Each row of a before or after table is a point. The points were changed in one or more steps. Then noise was added and the rows were shuffled. The steps act on columns, c1 being the first. Name the steps. A step turns or swaps two columns, mirrors them in a line or flattens them onto one, adds a multiple of one to another, or multiplies or shifts one. Angles are multiples of 10 degrees, from the lower column toward the higher: turns from -170 to 170, lines from 10 to 170 but not 90. Use the fewest steps. Two steps may share a column if one is a turn and the other turns, adds or multiplies; they go together, in the order done. Otherwise the lowest column goes first.
In the rows, 100 means zero.

Before, 14 rows:
107  79  88
110  76  119
79  114  100
52  114  95
132  101  94
131  113  93
71  128  96
62  129  99
126  82  57
105  71  103
89  83  111
116  136  66
66  107  92
82  116  100
After, 14 rows:
139  79  78
28  126  92
152  82  15
132  100  89
145  75  135
59  119  100
61  133  33
20  131  98
57  106  84
59  115  100
148  74  106
32  116  91
110  109  86
116  82  120
Steps: add -1.5 times c2 to c1; multiply c3 by 2

Before, 14 rows:
97  88  76  40  104  104
108  101  91  118  110  129
67  95  106  142  27  84
124  54  89  90  153  81
80  112  129  47  80  89
87  71  115  98  97  126
121  54  110  92  96  76
52  73  139  118  99  94
99  74  151  90  49  127
137  115  110  108  155  113
47  37  103  88  65  104
101  105  73  62  52  81
71  81  57  119  93  102
93  71  95  92  154  124
After (14 x 6):
137  115  110  57  150  114
126  53  88  50  71  82
102  104  72  122  48  80
79  111  129  91  54  89
96  90  76  67  37  104
47  37  103  125  10  105
67  95  108  185  94  83
100  74  152  140  39  128
121  55  110  99  45  76
51  72  140  110  89  93
108  102  92  101  121  130
94  70  95  48  90  123
72  82  57  114  94  101
86  70  113  100  70  127
Steps: turn c4 and c5 by 60 degrees; add 1 times c2 to c5

Before, 10 rows:
96  100  112  79  82  127  95  102  103  97  120
101  108  110  98  99  55  103  57  97  97  140
91  92  85  95  89  131  5  110  99  87  95
88  135  84  52  95  118  79  106  99  87  102
130  97  86  105  93  102  92  114  110  93  100
108  89  89  102  104  125  83  59  94  107  106
81  96  88  83  93  116  94  113  149  89  105
95  95  112  81  129  110  80  71  100  112  138
115  99  132  101  103  134  94  86  136  93  96
77  144  87  99  92  119  99  99  95  115  115
After, 10 rows:
76  144  88  102  92  119  101  101  95  115  115
83  96  88  81  92  116  104  86  149  93  105
130  97  85  103  94  102  106  85  110  92  99
91  92  85  92  88  130  191  74  100  89  95
115  100  132  101  102  134  109  111  136  92  97
95  100  113  79  82  127  107  98  103  102  121
94  94  112  83  129  110  125  126  99  116  139
108  88  89  103  105  125  123  139  94  108  106
102  108  109  97  99  54  105  142  97  97  140
88  134  84  50  95  118  120  92  99  96  102
Steps: turn c4 and c10 by -10 degrees; turn c7 and c8 by 170 degrees

Before:
81  96  81  88  80  100  82  83  84  97  133  130  98  69  90  98  120  92
158  115  182  60  123  168  130  109  60  109  112  113  97  90  59  78  86  134
95  86  18  96  122  124  141  82  65  132  117  80  112  91  83  102  80  89
107  109  16  73  147  106  144  123  86  121  132  90  125  105  73  132  83  104
136  77  154  79  88  118  91  126  50  138  116  77  74  124  57  77  138  143
126  109  5  58  110  114  120  67  87  142  110  93  114  96  110  114  48  141
44  92  117  118  103  67  70  63  126  79  79  137  102  90  98  85  95  92
77  95  82  110  99  60  74  84  136  100  90  104  94  49  81  68  93  96
80  64  115  81  75  91  108  93  111  98  97  103  89  76  84  113  117  89
After (9 x 18):
60  72  153  81  88  118  89  125  51  139  115  75  72  125  57  74  138  144
114  65  118  83  74  90  109  84  111  97  99  101  89  76  85  109  119  90
156  92  117  117  101  65  71  60  128  79  80  138  103  88  96  91  96  92
69  113  180  61  124  169  131  151  63  110  111  115  98  88  61  79  86  135
119  88  16  94  127  125  143  104  64  130  120  85  111  87  84  100  78  88
126  109  5  58  110  114  121  135  85  142  107  90  115  97  110  112  50  138
127  94  83  111  98  60  74  82  137  98  89  105  95  47  81  69  93  100
78  108  17  73  147  109  142  97  86  117  133  92  128  105  72  134  83  105
123  96  81  92  79  99  80  87  83  97  134  130  95  70  90  96  120  92
Steps: turn c1 and c8 by 110 degrees

Before:
136  143  57  111  135  80  100  143  88  61  109  55  91  73  109  149  95  76  94  111  162  99  88  122  109  114  102  149  116  176  79  134
137  83  92  161  135  145  164  134  141  151  54  116  72  105  126  68  132  126  117  93  83  58  81  96  118  61  79  116  47  107  106  91
80  79  116  113  40  100  47  55  56  82  92  112  107  71  138  67  110  81  56  157  64  140  104  63  103  103  88  116  86  68  143  108
119  85  94  159  140  121  163  125  142  148  92  132  58  70  95  67  114  94  140  105  102  85  71  147  88  102  76  136  100  102  116  97
135  166  77  84  144  59  95  159  126  73  109  108  73  80  79  164  70  76  59  129  129  91  98  99  73  127  94  112  105  163  111  138
108  59  107  143  133  138  135  152  140  147  79  124  82  94  81  84  111  115  127  124  120  142  91  96  128  74  76  128  56  87  122  84
112  55  95  178  136  132  151  126  152  136  48  124  73  71  95  100  122  103  131  107  76  108  75  91  120  66  136  105  102  106  137  89
85  162  79  127  127  36  94  110  108  85  81  84  73  73  83  148  75  76  89  124  174  101  108  93  70  109  92  110  92  165  67  149
128  85  108  161  105  119  171  107  106  135  63  113  84  114  92  82  81  127  98  116  80  122  74  105  115  72  78  121  109  109  111  65
87  73  133  124  47  89  60  35  121  53  112  82  110  132  157  75  104  72  52  187  80  139  96  106  106  64  92  115  91  64  138  114
71  84  132  123  50  140  58  72  81  74  117  90  116  130  139  99  104  87  75  175  100  111  82  89  94  110  85  69  121  94  109  128
80  90  109  101  53  96  39  60  94  68  94  87  137  85  111  73  69  82  71  170  102  97  79  118  118  85  97  77  82  93  135  84
99  157  59  144  115  67  69  167  107  74  122  72  46  58  69  125  83  94  75  151  124  101  135  107  76  91  96  116  107  169  93  116
After:
113  58  106  143  133  136  136  137  142  147  140  126  80  94  92  85  111  115  128  124  120  142  92  96  128  73  76  128  54  88  121  85
113  158  57  143  116  65  69  103  108  75  172  71  45  59  94  127  87  93  76  152  124  102  136  107  75  92  97  117  107  169  92  114
124  86  108  160  105  118  170  140  108  136  97  112  83  113  86  83  81  127  97  118  78  121  74  106  115  71  78  123  109  108  112  63
97  161  80  127  127  37  95  123  109  85  105  84  72  72  102  147  76  77  88  124  174  101  108  92  71  112  93  109  93  166  68  148
82  90  111  101  53  96  37  92  94  68  61  87  135  85  112  71  70  82  71  169  102  100  78  118  117  84  98  76  81  93  135  86
111  56  95  181  137  130  152  156  152  136  107  124  72  73  94  98  122  103  131  107  76  109  74  91  119  64  137  105  100  106  136  91
62  84  131  121  51  139  57  74  79  76  80  91  116  127  123  99  102  88  76  174  101  112  81  87  95  110  85  69  120  95  108  127
118  83  91  162  135  144  164  158  139  149  115  115  72  106  91  68  133  125  118  92  80  56  82  94  116  62  79  117  48  107  104  90
117  86  96  159  140  122  161  114  142  148  122  132  58  71  92  69  112  95  139  103  101  84  72  146  89  102  78  136  100  104  115  99
65  73  135  125  46  88  61  65  120  54  43  82  109  131  121  74  103  69  49  187  80  140  100  109  108  65  90  115  89  62  138  114
122  144  57  110  135  81  101  104  89  62  143  56  90  73  87  147  96  76  93  110  162  97  88  122  109  116  100  151  117  176  79  133
135  166  76  85  144  60  94  110  126  70  158  109  74  79  78  166  67  75  59  128  127  92  98  99  70  128  96  113  104  163  110  138
67  77  118  114  40  98  46  92  57  83  52  108  105  73  117  70  112  83  56  157  62  142  104  63  101  104  86  114  87  70  143  107
Steps: flatten c1 and c15 onto the line at 150 degrees; turn c8 and c11 by 70 degrees

Before (9 x 64):
126  112  130  78  52  87  106  109  75  122  109  99  110  110  114  130  42  94  131  81  111  106  109  123  60  67  94  111  88  73  101  104  121  100  114  99  107  124  78  146  121  111  92  125  96  69  102  112  92  97  124  75  148  67  74  102  103  58  109  94  92  96  129  97
52  108  122  68  59  92  139  101  99  114  87  94  105  80  118  129  49  75  109  73  118  146  82  124  46  63  126  94  46  109  120  91  106  118  127  94  113  91  72  110  91  110  107  109  82  58  122  133  82  106  115  89  161  72  63  96  112  74  102  83  89  126  140  129
104  113  108  88  90  111  90  93  94  94  119  116  51  76  59  107  120  106  90  109  92  69  96  97  83  93  131  120  147  102  58  104  17  87  75  116  90  152  153  119  103  160  71  110  85  109  99  113  72  106  108  97  69  117  147  114  76  125  110  78  94  15  23  120
94  152  94  78  45  123  110  60  118  132  124  53  54  63  78  96  117  111  90  102  69  58  125  87  103  108  88  95  115  110  87  101  23  58  145  81  84  100  129  111  97  119  68  105  88  98  110  105  84  100  121  114  37  156  128  71  65  161  105  88  129  43  61  124
88  56  137  79  136  63  168  127  119  119  163  111  99  35  138  80  112  109  70  82  70  59  107  81  109  79  49  133  114  57  90  120  94  143  109  69  77  188  98  74  152  122  40  70  173  103  103  49  109  37  92  85  90  87  124  168  60  145  109  95  66  122  93  86
86  109  122  71  59  109  117  122  97  86  103  119  106  113  96  104  32  121  117  87  124  134  88  120  63  99  112  109  63  63  123  105  107  138  129  75  87  94  74  109  111  102  96  86  80  82  118  116  100  79  112  106  144  57  67  125  63  99  86  98  118  96  113  104
75  92  106  53  38  99  123  142  95  111  117  98  112  116  94  128  72  116  145  70  105  122  88  126  41  101  98  81  103  107  89  51  147  107  123  83  94  87  98  125  64  123  100  122  82  57  130  83  99  90  109  101  158  73  81  103  120  77  94  87  57  120  99  113
114  137  101  57  75  121  95  91  109  108  110  93  60  77  83  89  149  76  104  139  68  88  117  112  77  91  115  110  127  110  65  105  26  62  111  84  69  112  129  116  121  144  87  93  95  115  72  89  86  86  96  117  53  149  138  104  86  131  98  78  103  105  41  109
109  109  114  62  71  92  126  104  110  131  105  80  126  104  85  107  57  103  84  70  82  139  91  141  67  76  107  117  76  79  114  79  136  90  124  80  117  81  70  93  86  102  138  100  98  53  132  126  72  91  109  86  124  77  72  128  110  92  88  99  91  108  125  98
After (9 x 64):
106  115  109  99  91  109  91  91  96  96  118  115  52  76  60  88  117  106  89  109  75  68  98  106  81  90  132  118  148  101  58  104  18  89  76  114  93  153  149  120  97  159  70  110  85  112  97  114  72  108  106  93  69  118  148  116  72  124  110  79  92  125  27  185
109  109  116  111  74  91  128  103  110  129  104  78  126  103  84  66  54  105  81  69  47  140  92  63  66  75  109  116  72  79  113  77  136  87  126  78  118  79  73  90  78  101  140  101  99  53  130  125  73  92  109  88  124  78  72  130  109  91  87  99  91  98  124  94
51  109  120  89  59  90  137  98  98  115  89  95  106  81  120  61  49  73  107  73  157  146  82  78  44  60  126  93  45  111  121  90  106  119  126  91  114  94  73  110  88  112  103  111  85  55  123  129  81  102  119  87  160  74  61  96  113  72  102  84  90  62  142  92
86  57  140  127  140  59  169  127  119  122  166  113  97  33  142  94  114  109  71  82  8  58  107  150  109  78  49  134  114  58  89  122  93  145  110  69  75  193  101  74  84  124  41  70  173  103  101  50  111  36  93  87  91  86  122  168  61  143  107  94  69  99  94  72
112  136  100  128  78  119  92  91  108  108  109  92  61  78  81  69  151  77  104  139  2  88  119  111  79  90  111  112  127  111  64  105  30  64  110  81  71  114  128  118  80  143  89  92  94  117  70  89  88  88  94  118  53  149  138  104  88  131  99  77  101  90  42  102
127  113  127  88  52  90  106  110  73  123  106  99  108  108  114  67  41  93  134  80  133  109  108  102  61  66  94  113  88  75  102  106  122  100  115  97  105  123  78  149  66  110  92  125  98  69  101  112  89  97  126  76  150  68  74  102  103  60  108  93  94  102  131  101
86  112  120  109  59  111  116  120  95  86  103  119  107  114  98  72  30  121  116  87  174  134  89  94  66  97  111  108  63  62  123  105  106  139  129  74  88  94  75  109  78  104  97  86  81  80  119  115  100  81  112  103  145  56  67  123  67  100  87  99  117  99  112  104
94  155  94  117  46  122  111  60  121  132  122  53  55  61  78  81  117  115  89  103  9  60  127  105  104  109  87  96  115  111  86  100  23  57  148  82  83  102  128  111  114  120  67  105  84  98  108  104  84  98  119  115  35  157  131  75  67  164  103  87  127  107  60  159
74  91  106  98  35  100  125  143  94  112  118  97  112  117  94  44  70  117  147  69  113  121  89  55  39  104  99  81  101  108  88  53  146  107  122  82  94  86  95  124  103  125  98  124  79  58  130  83  99  89  108  101  158  71  79  101  120  78  93  86  57  79  101  90
Steps: turn c4 and c16 by 120 degrees; multiply c21 by 3; turn c24 and c41 by -130 degrees; mirror c62 and c64 in the line at 120 degrees

Before, 11 rows:
128  91  84  84  100  71  90  103  136  138  122  113  154  103  120  151  108  80  88  113  155  108  106  121  79  104  96  43  80  101  86  104  139  49  76  139  139  91  135  77  116  150  70  77  80  62  79  100  9  59  142  103  112  136  114  105  40  134  112  100  40  79  79  69
102  73  97  122  160  94  104  111  105  123  111  104  95  119  104  94  118  81  109  106  129  129  107  70  66  126  89  54  85  119  114  147  133  77  116  111  111  105  150  127  135  133  83  46  106  103  91  134  46  71  121  84  123  145  50  106  76  148  118  67  38  40  109  71
111  116  111  121  102  95  85  89  83  86  85  150  100  105  97  121  73  127  93  150  108  104  65  105  79  92  90  77  47  66  77  96  79  89  113  38  81  94  110  100  57  105  67  83  150  114  138  60  87  104  90  91  94  116  153  127  109  81  134  106  125  83  113  112
87  102  113  167  56  128  137  88  96  89  73  74  126  46  100  149  67  153  99  129  90  77  106  74  141  129  102  152  97  85  85  77  98  170  55  81  189  42  98  130  164  57  82  138  78  83  70  60  157  108  74  120  71  106  47  67  156  67  110  113  158  58  139  69
87  77  44  113  100  55  105  134  84  131  90  76  116  118  114  113  103  84  107  120  112  127  96  110  79  108  105  71  94  76  79  128  156  126  62  124  112  108  97  125  83  121  95  71  70  75  91  127  39  72  130  99  167  154  67  118  70  123  114  117  83  81  80  147
95  59  104  88  132  33  92  92  77  112  150  71  103  127  114  134  154  102  83  108  134  109  96  81  81  79  102  70  110  111  144  128  142  98  94  108  127  102  120  111  96  148  86  75  94  75  60  121  41  63  110  144  146  150  102  130  61  124  92  120  56  107  97  76
104  120  87  150  31  94  85  102  97  91  82  109  161  86  107  134  64  129  121  117  72  93  88  120  137  119  162  139  78  144  99  131  74  114  29  51  192  76  56  151  165  68  67  134  96  98  91  76  138  143  92  113  95  100  86  60  114  105  106  61  139  70  125  73
92  108  123  106  79  115  96  71  80  87  70  170  83  106  102  140  86  118  87  132  84  96  87  101  50  56  103  49  66  63  73  97  57  90  105  98  70  73  102  57  47  92  65  96  128  75  157  84  143  81  89  106  120  150  83  122  59  76  155  51  148  86  130  80
111  119  120  126  53  91  112  97  124  85  87  72  116  103  102  149  59  119  123  88  93  77  91  81  148  113  139  134  85  106  75  75  69  160  17  86  181  100  96  141  142  88  100  124  74  128  102  89  138  104  66  139  74  87  71  28  163  126  146  77  127  66  127  79
117  78  92  115  161  68  87  125  90  118  110  85  84  106  109  130  78  94  64  98  122  115  143  102  64  126  108  70  85  66  119  130  153  74  66  107  115  130  120  97  102  126  129  87  96  47  54  135  37  66  151  161  144  139  108  100  47  117  85  107  26  100  106  89
121  149  86  150  48  81  67  87  81  115  92  40  84  73  88  93  58  134  167  140  103  107  91  98  137  124  98  154  95  108  75  104  66  146  62  111  148  71  66  146  177  96  85  123  75  92  120  90  133  104  99  123  108  102  66  54  138  81  123  85  145  75  122  68
After, 11 rows:
99  71  97  119  154  94  102  111  105  122  111  102  96  116  104  145  118  84  109  107  127  131  107  71  64  124  68  55  87  120  115  148  106  96  114  114  113  108  151  127  94  134  83  44  107  105  90  135  47  72  117  81  114  91  52  107  77  146  117  66  36  38  111  69
119  78  94  116  161  68  88  128  87  119  113  88  85  104  107  142  79  95  62  102  123  115  140  100  62  123  50  69  87  68  118  130  81  93  65  105  114  131  121  100  62  125  129  85  93  48  56  136  39  66  149  160  131  128  109  102  48  116  85  112  24  99  108  91
84  100  113  166  56  126  136  87  93  89  73  73  128  45  98  105  66  152  101  130  89  78  105  71  140  128  104  152  97  83  85  77  97  189  55  85  185  43  100  132  123  59  80  136  78  85  69  63  158  109  75  119  8  148  45  68  153  68  107  109  154  61  139  71
108  114  111  122  101  98  87  90  83  88  85  152  100  104  97  118  76  128  97  152  109  104  64  105  82  93  116  76  48  67  78  97  117  107  113  37  82  93  109  101  70  107  65  82  150  111  137  56  86  101  91  91  110  118  153  125  113  82  136  106  125  83  110  114
84  77  44  114  104  54  101  133  86  134  92  78  115  122  111  152  104  85  106  117  109  126  95  113  81  109  50  72  96  80  81  126  85  146  60  125  112  107  92  125  73  120  96  71  72  73  92  130  40  67  131  98  157  113  67  120  72  125  114  113  78  83  80  149
121  147  84  151  43  80  66  87  79  114  89  41  86  73  91  106  59  135  167  139  106  110  91  100  134  124  136  153  95  106  78  102  111  163  64  114  150  73  66  143  144  97  84  126  79  89  118  92  135  103  100  124  73  93  65  56  140  83  124  80  145  71  123  69
96  59  101  89  133  35  93  92  77  110  151  74  100  127  112  148  156  101  83  103  137  111  95  77  84  79  61  70  113  112  146  128  89  121  92  106  128  101  122  113  127  152  88  75  95  75  65  118  40  62  105  145  128  135  105  127  59  122  89  121  55  107  100  75
126  94  83  82  99  72  89  101  134  140  123  112  156  105  120  139  107  78  86  110  160  110  105  122  78  103  58  43  82  102  83  109  101  69  76  138  139  93  135  78  112  149  70  79  78  63  82  102  9  61  141  102  82  152  118  105  37  132  112  100  42  79  81  70
101  121  87  152  34  94  87  103  102  89  82  107  160  87  105  100  64  128  123  116  73  92  88  123  136  114  136  142  82  145  101  128  47  131  32  53  191  73  58  152  133  69  66  132  96  102  92  76  138  143  90  118  29  133  91  58  114  103  103  57  139  66  126  75
109  117  121  128  50  91  113  96  127  85  88  70  114  102  100  85  59  120  123  88  94  80  93  81  149  112  140  132  87  106  73  75  65  182  19  85  181  103  97  143  124  88  99  123  74  123  104  90  136  100  66  138  17  151  73  31  163  126  147  76  125  65  126  79
91  109  123  105  81  115  97  71  82  90  68  172  83  107  102  151  90  117  89  132  84  94  87  100  49  55  140  49  67  58  70  101  101  111  109  98  68  74  100  56  114  92  66  97  129  76  155  84  147  84  89  108  142  144  85  120  56  74  152  50  149  85  128  79
Steps: swap c16 and c54; add -1.5 times c26 to c41; mirror c27 and c33 in the line at 140 degrees; shift c34 by 20; add -0.7 times c37 to c53

Before:
129  115  121  42  93  99  113  136  96  149  63  73  67  134  68  115  120  105  65  80  82  102  141  65  120  132  68  132  92  102  83  78  77  36  81  138  94  108  132  133  115  127  67  117  133  106  72  111  50  111  128  78  90  111  63  79  82  122  81  128  167  89  79  48
116  107  136  104  141  122  68  69  106  111  128  133  128  79  102  120  129  109  115  108  99  58  83  96  132  107  103  85  105  108  108  90  66  84  114  101  136  101  92  135  148  132  94  71  109  131  98  117  49  101  137  129  97  122  128  104  114  149  127  72  141  147  89  63
91  122  101  114  139  68  91  113  109  84  97  120  122  69  131  104  115  88  69  91  46  119  134  90  117  81  114  84  96  114  51  101  63  26  116  78  81  143  131  126  106  91  59  134  93  96  88  122  102  100  93  121  137  73  114  89  101  87  66  101  95  84  92  119
132  108  109  66  87  122  87  142  128  87  102  124  84  134  79  124  82  130  120  108  84  75  83  127  119  128  62  114  110  127  113  97  112  96  61  129  146  79  95  125  116  85  65  106  91  78  133  89  88  73  112  92  131  90  121  95  99  146  118  77  95  89  79  68
112  167  98  119  79  88  122  63  111  154  66  75  127  60  130  80  84  65  105  100  104  119  123  70  95  143  111  88  67  82  110  71  90  85  80  78  141  106  61  102  125  72  119  87  116  98  71  45  76  60  58  59  97  100  126  69  67  160  116  120  111  137  73  63
69  114  71  111  108  67  109  124  127  106  83  124  97  133  98  106  120  115  63  79  96  117  89  112  126  92  77  60  121  127  44  114  69  77  91  117  84  90  94  101  101  79  88  70  90  115  85  56  91  61  70  74  75  101  98  74  119  94  85  90  155  120  121  104
60  168  79  100  113  71  120  128  96  116  75  92  58  117  73  141  96  81  107  98  96  122  114  83  95  100  112  83  80  68  80  106  111  93  131  96  76  123  57  83  85  106  91  121  58  123  123  64  98  106  115  81  135  123  111  77  105  111  133  59  94  76  99  96
102  97  108  115  88  78  69  95  106  109  136  76  65  82  133  92  109  95  138  147  96  60  79  124  69  98  110  60  123  97  107  119  97  49  122  106  96  107  109  139  77  83  91  109  95  128  107  116  66  63  75  88  70  70  113  81  130  160  93  89  113  133  87  86
89  114  95  53  109  109  80  122  133  106  95  106  56  71  77  67  149  128  99  97  71  133  77  68  102  145  76  107  126  98  110  64  64  94  89  144  132  152  125  94  80  97  73  71  99  62  87  80  65  120  78  93  110  89  62  73  134  96  133  94  108  92  144  61
74  114  108  56  73  115  89  141  100  87  64  133  52  101  129  108  89  115  84  122  88  106  110  125  78  102  94  119  87  97  104  101  127  98  96  99  84  118  94  76  148  95  102  75  120  84  125  101  121  75  132  118  96  100  74  44  90  104  72  75  144  78  81  55
After:
74  114  106  57  74  115  89  141  100  87  62  134  49  101  130  108  89  116  84  122  87  106  108  125  77  102  94  118  87  98  103  100  128  68  97  101  83  117  95  76  149  94  100  73  101  85  125  102  180  74  62  119  96  100  74  44  89  105  116  75  145  77  82  55
61  167  79  99  114  70  121  129  94  115  75  95  58  115  73  141  97  83  105  100  96  123  115  83  94  99  111  84  79  66  80  107  111  93  132  98  77  123  59  84  86  104  90  123  102  122  122  64  157  104  98  81  136  123  111  76  104  111  65  60  93  75  101  96
91  123  101  113  140  69  91  114  109  83  98  119  122  68  130  104  115  87  69  91  48  119  134  90  116  80  114  84  98  115  53  101  62  15  116  79  80  142  130  127  107  91  58  133  100  96  88  122  162  99  97  120  136  75  115  91  101  88  134  100  95  83  91  119
71  116  70  110  108  67  110  123  126  106  83  125  97  136  96  108  120  115  64  78  97  115  89  111  125  92  76  59  121  126  44  113  69  108  93  118  84  92  93  102  102  79  89  69  100  115  85  56  152  59  124  74  74  101  98  75  120  93  123  90  155  122  121  103
111  168  99  119  79  86  120  61  109  154  68  75  126  58  130  80  85  64  105  100  105  118  123  71  92  146  111  88  68  81  110  70  89  42  80  78  142  106  61  103  126  71  119  85  97  98  71  46  136  62  142  59  97  100  127  69  68  161  101  121  112  139  72  61
133  108  108  65  87  123  86  142  128  87  102  125  83  133  77  124  81  130  119  108  83  73  83  126  120  128  63  115  110  127  112  96  111  64  61  126  148  77  95  127  117  85  64  105  99  76  131  89  147  73  95  94  133  89  121  95  97  146  78  78  96  90  80  68
90  113  98  53  109  109  79  123  133  105  95  106  57  71  77  68  150  127  100  99  70  134  76  69  102  144  74  108  126  99  107  65  64  160  91  142  132  153  125  93  79  95  74  70  102  62  87  81  126  120  132  93  110  88  63  73  135  96  77  93  108  93  143  61
117  108  137  104  141  122  67  68  106  111  128  133  129  80  103  120  128  109  116  110  100  60  83  94  131  107  103  85  104  109  107  90  64  66  115  101  136  103  91  134  147  132  94  70  101  131  98  118  110  101  76  129  96  122  127  104  112  150  60  70  140  148  89  66
101  95  109  117  89  79  70  95  108  107  135  75  65  83  133  91  108  95  139  148  96  60  80  123  69  96  111  60  124  98  106  119  97  29  124  105  97  107  109  138  79  82  91  112  101  128  106  113  126  62  121  88  70  69  112  81  129  160  115  90  113  133  88  85
128  114  121  45  94  97  114  136  94  150  63  72  66  136  69  115  119  104  63  80  80  103  141  67  120  132  68  131  92  103  80  79  77  4  80  138  95  109  132  134  117  125  68  116  101  106  72  109  110  112  67  80  91  112  64  80  82  122  108  127  167  91  78  48
Steps: add 1.5 times c63 to c34; multiply c45 by 0; shift c49 by 60; turn c51 and c59 by -160 degrees
